Each row is a point. The last column is the point's height on a tilted bowl or saddle (a function of degree 2), plus a little noise. Count its main directions that bend up, bend down and stay straight.

Points (16 x 4)
41; 37; -29; 4
-14; -32; -16; -13
6; -22; -32; -3
44; -8; 49; -80
18; 39; 5; -17
-13; -17; 51; -49
22; 0; -33; 9
18; 0; -36; 9
-11; 17; -6; -3
-13; 4; 29; -22
-10; 25; 47; -46
-52; -15; 0; -13
36; -10; -16; 0
18; 38; -81; -7
-29; 15; -93; -54
15; -58; -9; -38
Directions: 0 up, 2 down, 1 straight

Points (26 x 5)
-2; 25; 17; -35; -28
3; -56; 4; 15; -13
-8; 48; -29; 48; -21
-26; -60; 8; 12; -11
-20; -6; -67; 34; -34
-19; 80; -45; -7; -57
6; 30; 17; 10; -14
7; -4; 26; -17; -16
-35; -14; -26; 52; -15
5; 16; -12; -35; -42
30; 6; -28; 12; -31
11; 18; 6; -33; -33
-9; 5; -40; -23; -48
25; 1; 61; 65; -10
8; -20; 18; -33; -21
36; 13; -12; -6; -31
-3; -8; -36; 14; -28
0; -27; 26; -2; -12
-19; -2; 57; -61; -17
-78; -9; -30; -40; -40
-30; 0; 0; 29; -12
-7; -20; 2; -37; -28
-43; 9; 52; 26; -7
25; -57; 24; 45; -10
29; -21; -8; -60; -47
-52; -15; -84; -49; -82
Directions: 0 up, 1 down, 3 straight

Points (24 x 5)
11; -46; -24; -42; 8
23; 21; -55; 0; -5
-7; 8; 16; -15; 26
-26; 27; 36; 24; 1
0; 1; 18; 42; -9
-7; -7; 0; 2; 21
-12; -16; -27; -3; 19
24; -2; 70; 40; -8
52; -49; 75; 13; 26
-20; -20; -16; 14; 15
-54; 51; -56; 25; 37
-11; 14; -11; -49; 15
58; 22; -5; 19; -56
-13; -33; 27; -36; 49
-25; 50; -36; 43; 6
7; -41; -27; 5; 0
-55; 16; -20; 31; 17
-18; -52; -32; 102; -78
32; -37; 21; -1; 10
-8; 3; 24; -39; 36
42; -7; -13; -16; -11
-3; 4; 50; -17; 45
64; 0; -5; 32; -72
33; -23; 4; -32; 11
Directions: 1 up, 3 down, 0 straight

Points (39 x 7)
10; 1; 42; -4; -40; 38; -31
-13; -3; -87; 54; 9; -62; -27
39; 44; -13; 25; -27; 54; -64
-21; 2; 6; 10; -9; -30; -5
56; 17; -2; -11; 26; 2; -6
-35; -28; -4; 18; -44; 55; -32
36; 14; -15; 21; -34; -9; -10
-15; 10; 60; -35; 23; -64; -18
58; -28; 64; -30; -24; 16; -23
51; -10; -27; -25; 10; 11; -11
-9; -35; 31; -39; -13; 38; 12
-36; -4; -39; -8; 66; 36; -32
8; -28; -15; -53; -3; -6; 9
14; -1; 39; -47; 8; -33; 5
-12; 23; 14; -16; -7; 44; -20
-20; 15; -2; 81; 3; 49; -63
-24; 19; 58; -54; 29; -33; -12
31; 15; 74; 16; -5; -2; -25
-58; 18; -33; -34; -17; -10; -18
-6; 24; 10; -10; -20; 38; -27
-39; 28; -8; 10; 9; -19; -32
-37; 3; -46; 19; -21; -27; -29
-2; -22; -22; 33; -15; 4; -6
38; 30; 9; -61; -45; 14; -44
-10; 32; 25; 17; -3; -34; -26
62; 4; -1; -6; 35; 2; 1
-14; -25; 46; -1; 33; -3; -4
3; -7; -57; -11; 37; 44; -34
-98; -14; 1; 7; 24; -9; -23
28; 25; -70; 31; -36; 51; -79
12; -24; -9; 45; -51; 57; -54
-7; -18; -21; 5; 29; 4; -3
21; -3; -22; 9; -16; -22; 4
8; -45; -15; 14; -35; 74; -46
60; 73; 35; 11; -4; 45; -81
19; -25; -32; 27; 9; -13; 10
-29; -7; -24; 8; 40; 23; -17
66; -7; -55; -42; 12; -37; -26
-2; -27; -27; -39; 43; -19; -2
Directions: 1 up, 5 down, 0 straight

Points (62 x 9)
12; -23; 34; -58; -19; 0; -47; -12; 37
66; -21; -38; -31; 65; -4; 2; 49; 6
37; -50; -19; -28; -29; 23; 42; -12; -12
-18; 2; 26; 70; 66; 29; 14; 20; -51
-7; 42; -60; -44; 5; -33; -49; 12; 76
7; -6; -6; 48; -50; -10; -8; 46; -49
37; -12; 12; -24; -31; 18; 19; -44; 5
10; -15; 43; -19; -37; 23; -28; -20; 21
-18; 98; -43; -13; 27; -38; 43; 11; 79
48; 26; 62; -46; -46; 40; 19; 15; 48
34; 27; 26; -26; -3; 30; 14; -24; 20
-24; -65; 0; -34; 22; 77; -19; 46; 48
39; 46; 22; -9; -15; -6; 34; 48; 4
47; 25; -10; 8; 11; 16; -12; 46; 6
6; -26; -34; 71; 1; -25; 10; 25; -1
19; -27; 0; -35; 9; 24; 11; -24; -2
-18; 30; -2; 10; 26; -2; 8; -57; 6
-11; -24; -41; -72; -44; -62; -39; -43; -16
49; -36; -5; -62; 16; 5; 0; 18; 7
41; 25; 25; -2; 1; -18; -27; -1; 12
-7; 66; -73; -71; -29; 7; 60; -34; 20
-9; 7; -11; 40; 60; 10; 15; -8; 9
-79; 0; -21; 23; -21; -2; -11; 43; -16
-59; 22; -20; -1; -5; -4; -38; 8; 30
-52; -13; 37; 9; 35; -6; -25; 15; -2
14; -44; -37; 19; -5; -55; 83; -9; 7
-5; -70; 0; 25; -65; -8; 58; 42; -99
-46; 30; -33; -46; 25; -50; -6; 36; 56
-3; -21; -47; -34; 35; -56; 22; 60; 70
59; -30; 22; 6; 3; -20; -9; -44; 2
-55; -9; -11; 35; -10; -15; 1; -44; -11
9; 7; 0; 95; -7; -13; -23; -27; 40
30; 17; 5; -46; -35; -18; -28; -58; 8
5; -21; 26; -18; -37; 15; 96; 10; -23
45; 5; -11; -27; 40; -8; -10; -20; 0
-4; -11; -36; 34; -26; 19; 23; 19; -11
-34; -5; -44; 6; 42; 3; 18; -63; -2
-47; -44; -35; -52; 23; -15; 43; -18; -3
19; 4; 2; 14; -35; 26; -41; 13; 19
33; 0; -3; 25; 32; 22; -1; 31; -12
7; 17; 21; 1; 28; 20; 28; 46; -12
-11; 35; -30; 12; -29; 0; 1; 8; 21
35; 43; 5; 56; 1; -29; -16; -12; 50
49; -45; -15; -6; -37; 17; 25; 43; -30
-9; 4; -36; 6; 28; 15; -39; 31; 41
-27; -13; 42; -2; 26; -40; -5; -6; 17
22; 14; 52; 19; -37; -9; 37; -15; -4
-4; -48; -21; -1; -19; -16; 15; -7; -14
-36; -79; 53; -37; -3; -20; -7; 17; 50
27; -53; 29; 29; 13; 19; 40; -54; -2
-9; -1; 2; 27; -6; -37; 35; 3; -6
-30; -56; -13; -11; 22; 30; -43; 29; 40
-31; 20; 29; 25; -34; -18; 1; 24; -38
15; 71; -6; 31; 27; 80; -15; -16; 51
7; -17; 16; -12; -26; 20; -6; -24; 2
51; -2; -32; -32; 37; 4; -41; -16; 2
-34; 2; 21; 4; -12; -1; -26; 12; -2
-26; 45; -21; 53; 73; 9; 47; 53; 25
40; -15; 30; -48; -52; 8; -35; -13; 28
-80; 0; -6; -24; -7; -30; 9; 18; -12
-26; -33; 3; -1; -34; -1; -16; -8; -6
-20; 18; -40; 5; 13; -23; -7; 24; 40
Directions: 4 up, 3 down, 1 straight

Points (60 x 9)
30; 26; -4; -22; -26; 47; 31; -5; 11
10; -59; -27; -2; 20; 2; -2; -27; 16
-16; 6; 22; 36; 76; 19; 21; 74; 85
36; 39; 18; 64; 30; 21; -16; 97; 96
7; 13; 29; 15; -44; -37; 53; -19; 2
-47; 10; -28; -8; -32; -26; -1; -7; -10
14; 0; -55; 25; 15; -23; 18; 11; 9
-42; 30; 3; 36; 39; 13; -18; -6; 22
-32; 28; 25; -29; 4; -13; -35; 33; 4
-28; 4; -12; 22; 32; 13; -20; 24; 16
22; 39; 63; -42; 69; -15; 10; 29; 57
35; 6; 22; -32; -21; -5; -38; 22; 5
-5; 59; 5; 46; -51; 0; 0; -28; 1
0; 56; 31; 24; -5; -5; 30; 10; 8
-24; -11; -3; -9; 1; 20; -48; -8; 1
-65; -39; -38; 2; 55; -32; 48; -42; 47
-10; 16; -3; 11; 5; -12; 38; 10; -3
-20; -3; 66; -1; -60; -24; 12; 31; 6
19; 39; -10; -62; 8; -5; 1; 40; 15
-38; 8; -23; -38; -46; -36; -16; 2; -10
36; 9; -11; -18; -48; -24; 90; 43; 33
-17; -20; -25; -27; -22; 56; -60; 7; 23
-40; -49; -6; 67; -73; -4; -28; 16; 39
21; 44; 36; -50; -2; -86; 14; -10; 31
-34; 29; 64; -67; 22; 31; 17; 66; 71
56; -2; -40; -36; -81; -8; -7; -28; 11
6; 19; -37; 35; -28; -36; 32; -5; -2
13; -40; 26; 29; -36; 50; 37; -3; 31
20; -18; -4; 32; 17; -38; -20; 30; 18
40; 2; 22; -44; -21; -26; 17; -34; 7
26; 14; 73; 51; -37; 39; -21; 19; 39
-74; -5; -16; 27; -7; 18; 17; 30; 28
8; 13; -58; -7; 18; -33; 41; 13; 11
9; -32; 46; -4; 17; -20; -34; -16; 4
-83; 6; 26; 78; -36; 25; -6; 20; 45
-7; 6; 39; 8; 5; -12; -34; 11; -1
16; -20; -18; 9; 6; -9; 8; -61; 7
-34; 1; -10; -1; 72; -98; -12; -22; 39
23; 31; -33; 43; 47; 0; 63; -28; 48
-34; -47; -14; -30; 13; -9; -19; 60; 40
2; -64; 38; -28; -20; -40; -21; 18; 23
-27; -11; -24; 0; 23; 37; 22; 33; 24
-9; 58; 24; -24; -6; 25; -21; -13; 5
1; -15; -48; 127; -4; 0; 34; -24; 85
14; -37; -4; -14; 30; 10; 50; 14; 21
48; 7; 18; 0; 0; -9; -16; -5; 5
0; 7; 8; -35; -47; -36; 27; -34; -3
-6; 26; 33; 27; -6; -4; -45; -12; 1
5; 16; 11; -1; -6; -10; -20; 11; -12
5; -14; 1; 8; -1; -6; 23; -14; -8
-12; 5; -20; -34; 12; -26; -7; -9; -10
2; 47; 0; -2; 34; 15; -54; 20; 24
12; 92; -10; 68; 51; -42; 22; -11; 82
43; -39; -10; 3; -4; 49; 19; -5; 29
-34; -29; 14; 16; 6; 6; -18; -86; 22
2; -8; 70; 18; 21; -19; 20; 14; 10
15; -8; -20; 22; 27; -1; 25; 22; 11
-8; -14; 39; 34; -32; -5; -24; -68; 12
20; 35; -36; -31; -12; 26; 36; 40; 7
23; 5; 24; -28; -32; 3; -75; 2; 12
Directions: 7 up, 0 down, 1 straight
